Each row is a point. Each copy is the shape, with its points in the same order, turned, moved and blurred by noise. Say if it was mirrored as well.

Shape:
[.13 .28 -.23]
[.17 -.14 .65]
[-.23 -.13 .46]
[.13 .08 -.38]
[.03 -.13 -.28]
[-.51 -.25 .31]
[-.01 .46 .01]
[-.49 -.39 .54]
[.34 -.32 -.44]
Copy 1, 9 rows:
[.36 -.06 -.32]
[-.09 .68 .10]
[-.31 .34 -.24]
[.29 -.27 -.25]
[.07 -.24 -.11]
[-.61 .22 -.47]
[.37 .18 -.55]
[-.73 .35 -.25]
[.16 -.39 .18]
Copy 1 is: only turned
Copy 2 (9 x 3):
[.33 -.17 -.14]
[-.12 .64 .43]
[-.48 .34 .15]
[.33 -.31 -.09]
[.04 -.25 .21]
[-.61 .10 -.04]
[.19 .12 -.28]
[-.76 .25 .21]
[.34 -.51 .40]
Copy 2 is: only turned

Shape, 6 rows:
[.17 .21 -.62]
[-.17 -.45 .27]
[-.27 .29 .04]
[.06 -.72 -.32]
[-.07 .38 -.30]
[.03 .26 .24]
Copy 1, 6 rows:
[.06 .64 -.67]
[.10 -.17 .19]
[-.43 .15 -.24]
[.58 .33 .14]
[-.24 .39 -.50]
[-.24 -.11 -.39]
Copy 1 is: mirrored
Copy 2 (6 x 3):
[-.60 .20 .15]
[.42 .20 -.40]
[.05 -.26 .05]
[-.16 .54 -.65]
[-.34 -.09 .13]
[.21 -.03 .23]
Copy 2 is: only turned
Copy 3:
[.60 -.39 .01]
[-.14 .42 .35]
[-.17 -.26 -.01]
[.49 .37 .61]
[.18 -.44 -.09]
[-.16 -.03 -.25]
Copy 3 is: only turned
Copy 4, 6 rows:
[-.34 -.35 .34]
[.73 .03 .23]
[-.01 .32 .27]
[.63 -.63 .41]
[-.28 .00 .31]
[.09 .24 -.13]
Copy 4 is: only turned

Shape, 7 rows:
[.34 .07 -.10 .23]
[-.30 .07 .21 -.58]
[-.41 .24 .44 -.05]
[.06 -.35 -.40 -.18]
[-.07 -.66 -.35 -.24]
[-.64 .56 .24 -.13]
[.21 .03 -.30 .02]
Copy 1, 7 rows:
[.21 .03 -.12 -.18]
[-.38 -.16 .65 .23]
[-.39 .39 .54 .01]
[.25 -.30 .05 .45]
[.45 -.26 .29 .63]
[-.81 .41 .37 .14]
[.10 -.15 -.12 .05]
Copy 1 is: only turned
Copy 2, 7 rows:
[-.02 .44 -.09 .06]
[.72 -.37 .19 -.08]
[.33 -.19 .63 .21]
[.25 -.11 -.47 .17]
[.42 -.20 -.55 .42]
[.10 -.40 .72 -.19]
[.00 .16 -.23 -.04]
Copy 2 is: only turned
Copy 3:
[.21 .13 -.34 .10]
[.17 .33 .60 -.28]
[-.35 .05 .40 -.21]
[.66 .09 .13 .24]
[.84 -.15 .35 .27]
[-.49 .39 .56 -.04]
[.36 .25 -.16 .21]
Copy 3 is: mirrored
Copy 4 (7 x 4):
[.22 -.08 .05 .46]
[-.36 -.17 -.23 -.29]
[.16 -.14 -.26 -.46]
[-.39 .28 .04 .45]
[-.52 .47 .21 .28]
[.14 -.09 -.77 -.44]
[.01 .02 -.12 .49]
Copy 4 is: only turned

Shape (10 x 6):
[-.34 -.13 .64 .18 -.12 .38]
[.05 -.38 .23 .09 .12 .40]
[.88 .02 -.48 .62 -.38 -.40]
[-.16 .10 .10 .05 .20 -.48]
[.09 -.04 .41 -.27 .20 .47]
[-.33 -.39 .13 -.35 .01 -.25]
[-.43 -.23 .44 -.26 .11 .17]
[-.44 .15 -.13 -.39 -.06 -.23]
[-.04 -.06 .36 -.31 -.26 -.21]
[.42 .04 -.46 .48 -.41 -.14]
Copy 1 (10 x 6):
[.17 -.33 -.29 -.57 .02 -.38]
[.11 -.05 -.06 -.21 .29 -.59]
[.51 .70 .94 .04 .45 .14]
[.11 .23 -.07 .13 -.29 .06]
[.24 -.36 -.39 .08 .27 -.47]
[.01 -.19 .02 .25 -.45 -.41]
[-.01 -.40 -.39 -.11 -.31 -.55]
[-.31 -.27 .09 .38 -.39 .11]
[.42 -.35 .08 .09 -.32 -.06]
[.13 .32 .73 -.11 .38 .12]
Copy 1 is: only turned
Copy 2 (10 x 6):
[.24 .37 .45 -.16 -.41 .34]
[.09 -.10 .33 -.24 -.58 .10]
[-.08 -.75 -.78 .43 -.17 .23]
[-.14 .28 -.35 -.53 -.02 .05]
[.00 -.12 .63 -.42 -.18 .10]
[-.02 .36 .01 -.37 -.19 -.58]
[.04 .46 .48 -.46 -.24 -.10]
[-.43 .47 -.01 -.24 .08 -.38]
[.13 .24 .15 -.13 .17 -.19]
[-.25 -.39 -.50 .42 -.30 .10]
Copy 2 is: mirrored

Shape, 11 rows:
[.29 .18 .54 .26 .40 -.22]
[-.09 .32 -.04 -.11 .13 .22]
[-.15 .03 -.33 -.31 -.18 .08]
[-.53 .16 -.22 -.14 -.27 .59]
[.54 -.10 .26 .20 .27 -.33]
[-.39 -.23 .07 -.22 -.47 .19]
[.45 -.22 .15 .60 .55 -.12]
[.69 .06 .56 .22 .54 -.13]
[.01 .22 -.28 -.22 -.52 .53]
[.06 -.23 .01 -.44 .23 .34]
[-.31 .06 -.27 -.30 -.14 -.06]
Copy 1 (11 x 6):
[.09 .16 -.49 .06 .76 .12]
[.05 .05 .28 -.14 .27 -.09]
[.19 .09 .38 -.34 -.21 .12]
[.30 -.17 .83 .03 -.05 -.01]
[.23 .28 -.69 -.09 .29 .10]
[.66 -.11 .48 -.16 -.03 .42]
[.09 -.06 -.83 .25 .23 -.10]
[.24 .25 -.79 -.06 .72 -.16]
[.47 .35 .64 -.10 -.19 -.18]
[.47 -.19 .05 -.50 .14 -.16]
[.12 .01 .34 -.33 -.12 .27]
Copy 1 is: mirrored
Copy 2, 11 rows:
[.13 -.44 .45 -.36 .00 .21]
[.24 .20 .09 .03 -.18 -.17]
[-.13 .47 -.05 .16 -.05 -.39]
[.10 .58 -.31 .39 -.46 -.06]
[-.30 -.53 .38 -.27 .13 -.08]
[-.42 .60 -.14 .19 -.26 .15]
[-.11 -.81 -.03 -.30 -.03 -.07]
[-.03 -.71 .59 -.45 -.19 -.04]
[-.13 .44 .06 .63 -.36 -.36]
[-.18 .22 .00 -.29 -.49 -.40]
[-.09 .54 -.14 .08 .10 -.20]
Copy 2 is: only turned
Copy 3:
[-.22 .16 -.04 -.34 .13 -.69]
[-.21 -.10 -.19 -.03 -.08 .12]
[.26 -.09 -.14 .13 -.14 .36]
[-.21 .17 -.16 .23 .03 .76]
[.21 -.02 .10 -.48 .16 -.62]
[.25 .36 .02 .42 .17 .38]
[.00 .21 .11 -.91 .10 -.45]
[-.16 -.08 .26 -.56 .21 -.81]
[.04 -.28 -.08 .21 .33 .62]
[-.05 -.07 .42 .04 -.23 .14]
[.23 .03 -.27 .21 -.23 .28]
Copy 3 is: mirrored
Copy 4 (11 x 6):
[.01 .61 -.66 .16 -.08 -.32]
[.22 .41 .22 -.04 -.11 -.26]
[.17 -.04 .33 -.13 -.03 .03]
[.26 .03 .73 -.06 .23 -.47]
[.08 .35 -.79 -.12 -.06 -.05]
[.16 -.34 .28 .21 .32 -.24]
[.02 .67 -.80 -.40 .28 -.19]
[.34 .68 -.94 .03 -.12 -.25]
[.45 -.24 .47 -.29 -.13 -.43]
[.66 .21 .07 .05 .24 .05]
[.02 .00 .36 -.01 .04 .10]
Copy 4 is: mirrored

Shape:
[.10 .37 -.04 .10 .21 -.09 -.19 -.01]
[-.75 -.10 .13 -.32 -.66 .20 -.19 .83]
[-.20 -.12 .01 .04 -.59 .22 -.06 -.20]
[-.15 -.26 .50 -.46 -.16 .22 -.67 .50]
[.37 .36 -.30 .28 .06 .04 -.05 .49]
[-.68 -.27 .17 .00 -.06 .11 -.09 -.17]
[.01 -.23 -.23 .43 -.34 .06 -.27 .56]
[.09 .20 -.43 .20 .29 -.51 .05 -.02]
[.08 .27 -.37 .49 .62 -.01 .23 .07]
[.48 -.08 -.23 .17 -.04 -.06 .39 .56]
[-.09 .23 .19 .52 .07 -.31 .16 .12]
[.03 .41 -.07 .36 .42 .02 .13 -.38]
Copy 1, 12 rows:
[.14 -.20 -.20 -.31 .25 -.07 .22 .18]
[.18 .12 -.12 .38 -.64 -.29 -.85 -.24]
[.33 .36 .30 .16 -.28 -.21 .18 .01]
[.20 .03 -.49 .35 -.08 -.72 -.24 -.56]
[-.10 -.67 -.07 .03 .10 -.01 .13 .34]
[.11 .66 .05 -.07 .03 -.01 -.13 -.30]
[-.32 -.16 .24 .36 -.06 -.36 -.15 .18]
[-.38 -.20 -.04 -.60 .08 .08 .30 .24]
[-.28 -.29 -.02 -.29 .50 .50 .26 .24]
[-.30 -.74 .24 .09 -.17 .10 .26 -.09]
[.01 -.23 .38 -.41 .31 .01 -.09 -.01]
[.18 .00 .03 -.41 .50 .32 .42 .19]
Copy 1 is: only turned
Copy 2, 12 rows:
[.15 .09 .12 -.32 -.32 -.10 -.08 -.24]
[-.71 -.36 .30 .27 -.22 -.78 .01 .60]
[-.47 .18 .29 .02 .23 .02 .09 .32]
[-.56 .04 .13 .61 -.61 -.49 .06 -.01]
[.05 -.40 .18 -.41 -.23 -.07 -.52 -.36]
[.02 .16 .36 .13 .13 -.27 .49 .25]
[-.27 -.35 .55 -.03 -.08 -.23 -.43 -.12]
[.49 .26 .14 -.43 .03 -.24 -.50 -.23]
[.71 -.30 .19 -.56 -.03 -.07 -.06 -.37]
[.23 -.55 -.06 .03 -.06 .10 -.66 -.09]
[.38 .04 .44 -.23 -.25 .13 -.21 .25]
[.56 .20 .15 -.54 -.08 .18 .21 -.32]
Copy 2 is: only turned
Copy 3:
[.06 .01 -.11 .28 -.26 .18 .31 -.24]
[.08 -.37 .94 .32 .42 -.40 -.09 .47]
[.01 -.02 -.11 .02 .09 -.24 -.24 .39]
[.09 -.33 .63 -.29 .52 .13 .41 .13]
[.47 -.05 -.04 .67 -.05 .33 .13 -.28]
[-.14 .31 .31 -.17 -.21 -.33 .04 .34]
[.60 .21 .18 .47 .36 .15 .06 .32]
[.43 .17 -.31 .51 -.52 -.13 .50 -.11]
[.45 .48 -.04 .45 -.65 .15 .13 -.40]
[.94 -.23 -.02 .39 -.21 .18 -.09 -.08]
[.20 .07 .05 .41 -.62 .31 .19 .25]
[-.02 .29 -.25 .20 -.69 .20 .08 -.29]
Copy 3 is: only turned

Shape, 13 rows:
[.40 -.40 -.15 -.25 .41 .01 .20 -.17 .30]
[-.18 -.11 .68 -.06 -.36 .01 -.02 -.08 -.72]
[-.09 -.15 .78 .18 -.62 -.43 -.41 -.43 -.42]
[-.27 .27 -.50 -.02 .22 .31 -.03 -.24 .09]
[-.17 -.47 -.46 .34 .26 .34 .00 .12 .44]
[.13 .10 .22 -.06 -.77 -.48 -.16 .32 .01]
[.09 .01 .71 -.18 -.68 -.30 -.20 .55 .22]
[-.24 -.45 -.26 -.26 .09 -.05 .36 -.02 .19]
[-.48 -.06 -.12 -.12 .19 .33 .05 -.05 .58]
[-.41 -.11 .53 .02 -.54 -.67 -.21 .00 -.62]
[-.40 .18 .00 .14 .45 -.17 -.02 .04 .39]
[-.06 -.11 .35 -.30 -.30 -.33 -.68 .52 -.11]
[.05 -.05 .04 .22 .17 -.01 .20 .31 .05]
Copy 1:
[.55 .34 -.37 -.05 -.12 .26 -.05 -.10 .13]
[.09 -.16 .85 -.15 -.10 -.43 .15 .50 .16]
[.21 -.41 .87 -.61 .36 -.45 -.26 .39 -.02]
[.25 -.54 -.09 .37 -.09 .29 .34 -.24 -.11]
[.61 -.04 -.26 .43 -.33 -.04 -.13 -.41 -.48]
[-.37 -.19 .03 -.50 .15 -.50 -.07 .40 -.38]
[-.32 .03 .15 -.38 -.06 -.40 -.29 .83 -.55]
[.61 .06 -.24 -.11 -.36 -.04 .37 -.06 -.24]
[.55 -.37 -.15 .23 -.38 .30 .16 .09 -.53]
[-.07 -.23 .89 -.71 .05 -.51 .19 .22 -.24]
[.16 -.32 .09 -.07 -.41 .50 -.10 -.18 -.42]
[-.29 .26 .49 -.15 .26 -.14 -.02 .39 -.67]
[.01 .02 .00 .08 -.49 -.06 -.09 -.05 -.06]
Copy 1 is: mirrored
Copy 2, 13 rows:
[.03 .24 -.03 .18 -.61 -.28 .47 .23 .10]
[.50 .17 -.14 -.54 -.13 -.35 -.30 -.87 -.34]
[.35 .48 -.11 -.84 .00 .25 -.49 -.68 -.27]
[-.05 -.55 .03 .04 .08 -.32 .07 .21 .13]
[-.04 -.47 -.15 .43 -.61 .11 .02 .12 .25]
[.12 .40 -.65 -.10 .29 .33 .04 -.56 -.35]
[.12 .53 -.28 .11 .16 .46 .22 -.93 -.38]
[-.32 .06 -.25 .29 -.47 -.45 .02 -.09 .01]
[-.38 -.29 .26 .36 -.21 -.07 .06 -.19 .11]
[.28 .47 -.45 -.46 .20 -.12 -.66 -.82 -.08]
[.07 -.01 .27 .45 .13 -.09 -.16 -.01 .29]
[.25 .35 -.48 -.08 .21 .23 .26 -.87 .33]
[.42 -.03 -.18 .42 -.17 -.10 .03 -.16 -.09]
Copy 2 is: mirrored

Shape (13 x 9):
[-.10 .11 -.23 .22 -.58 .32 .12 .21 .42]
[.35 -.17 -.46 -.85 .19 -.28 -.35 .45 -.14]
[.46 .75 .46 -.32 .17 .05 .25 -.32 .22]
[.20 .10 .15 -.04 .28 .05 -.23 .53 .28]
[.40 .76 .13 .10 .32 -.07 -.03 -.30 -.25]
[-.17 -.35 -.11 -.30 .53 -.36 -.03 .45 -.14]
[-.27 .22 -.18 -.03 .10 .24 -.02 -.10 .40]
[.17 .80 .05 -.45 .12 -.15 -.04 -.50 -.10]
[-.64 .14 .21 .25 -.28 .55 -.08 .47 .07]
[-.17 .05 -.04 .05 -.42 -.18 -.75 -.14 .17]
[-.03 .17 -.35 .13 -.33 .49 -.51 -.18 .17]
[.41 .27 .71 .01 .10 .14 .00 -.58 -.16]
[-.34 -.08 -.17 .17 -.37 .08 .12 .41 .23]
Copy 1, 13 rows:
[-.27 -.12 .31 -.14 -.03 -.29 .00 -.58 -.09]
[.46 -.14 -.13 .11 -.17 .94 .40 .04 -.30]
[-.22 -.23 .26 -.45 .45 .30 -.61 .47 -.57]
[-.11 -.15 .13 -.04 -.34 .52 -.39 -.05 .08]
[-.07 -.31 -.35 -.51 .27 .07 -.46 .57 -.25]
[.34 -.02 .05 .47 -.20 .49 .10 .36 .28]
[-.31 .24 .03 -.01 .28 .07 -.16 -.14 -.01]
[-.08 -.17 -.14 -.54 .72 .33 -.11 .47 -.37]
[-.10 .34 .46 -.40 -.22 -.24 -.14 -.31 .53]
[-.64 -.25 -.12 -.40 -.05 .27 .47 -.10 .22]
[-.52 .20 -.25 -.44 -.09 -.01 .20 -.37 -.17]
[-.50 -.19 .20 -.54 -.01 .00 -.29 .86 -.45]
[-.04 -.12 .33 .03 -.08 -.20 .09 -.41 .24]
Copy 1 is: only turned
Copy 2 (13 x 9):
[.26 .45 .09 -.18 -.71 -.46 .13 -.09 -.17]
[-.47 .37 .92 .20 .14 .26 -.55 .14 -.05]
[.35 -.11 .58 -.15 .48 -.45 .35 .41 .50]
[-.06 -.04 .70 .00 -.17 .14 .29 .15 -.24]
[-.22 -.04 .20 -.33 .44 -.04 .57 .25 .48]
[-.44 -.03 .57 .56 -.10 .46 -.24 -.23 .04]
[.30 .07 .37 -.07 -.54 .04 .16 .11 .38]
[.11 .33 .39 -.32 .46 -.18 .28 .25 .79]
[.25 .63 -.09 .34 -.71 .06 .56 .09 -.20]
[.19 .64 .13 -.54 -.06 .32 .08 -.31 -.09]
[.08 .54 .00 -.62 -.45 .13 .03 .22 .19]
[.28 -.09 -.13 -.22 .70 -.03 .36 .35 .17]
[.06 .31 .08 .20 -.60 -.20 .16 -.32 -.19]
Copy 2 is: mirrored
Copy 3:
[-.51 .36 .52 .09 -.10 -.16 .18 .14 -.11]
[.36 -.01 .04 .85 -.30 .14 -.40 .84 .49]
[-.13 -.70 .22 .25 -.38 -.43 -.07 -.43 .60]
[-.17 -.02 .25 .33 .37 -.26 -.19 .33 .63]
[.19 -.76 .13 -.25 -.08 -.36 -.24 -.05 .39]
[.05 .16 -.48 .54 .30 -.05 -.48 .59 .24]
[-.52 -.33 .24 .25 .17 .00 .08 .17 -.05]
[.16 -.89 .02 .19 -.50 -.23 .10 .03 .27]
[-.64 .34 .14 -.22 .27 .17 .38 .23 .25]
[.31 .01 .31 .20 .17 -.11 .67 .46 -.07]
[-.01 -.19 .66 .00 .10 .29 .27 .28 -.12]
[.25 -.45 .05 -.02 .03 -.12 .07 -.72 .43]
[-.46 .44 .22 .09 .04 -.19 .13 .32 -.06]
Copy 3 is: only turned
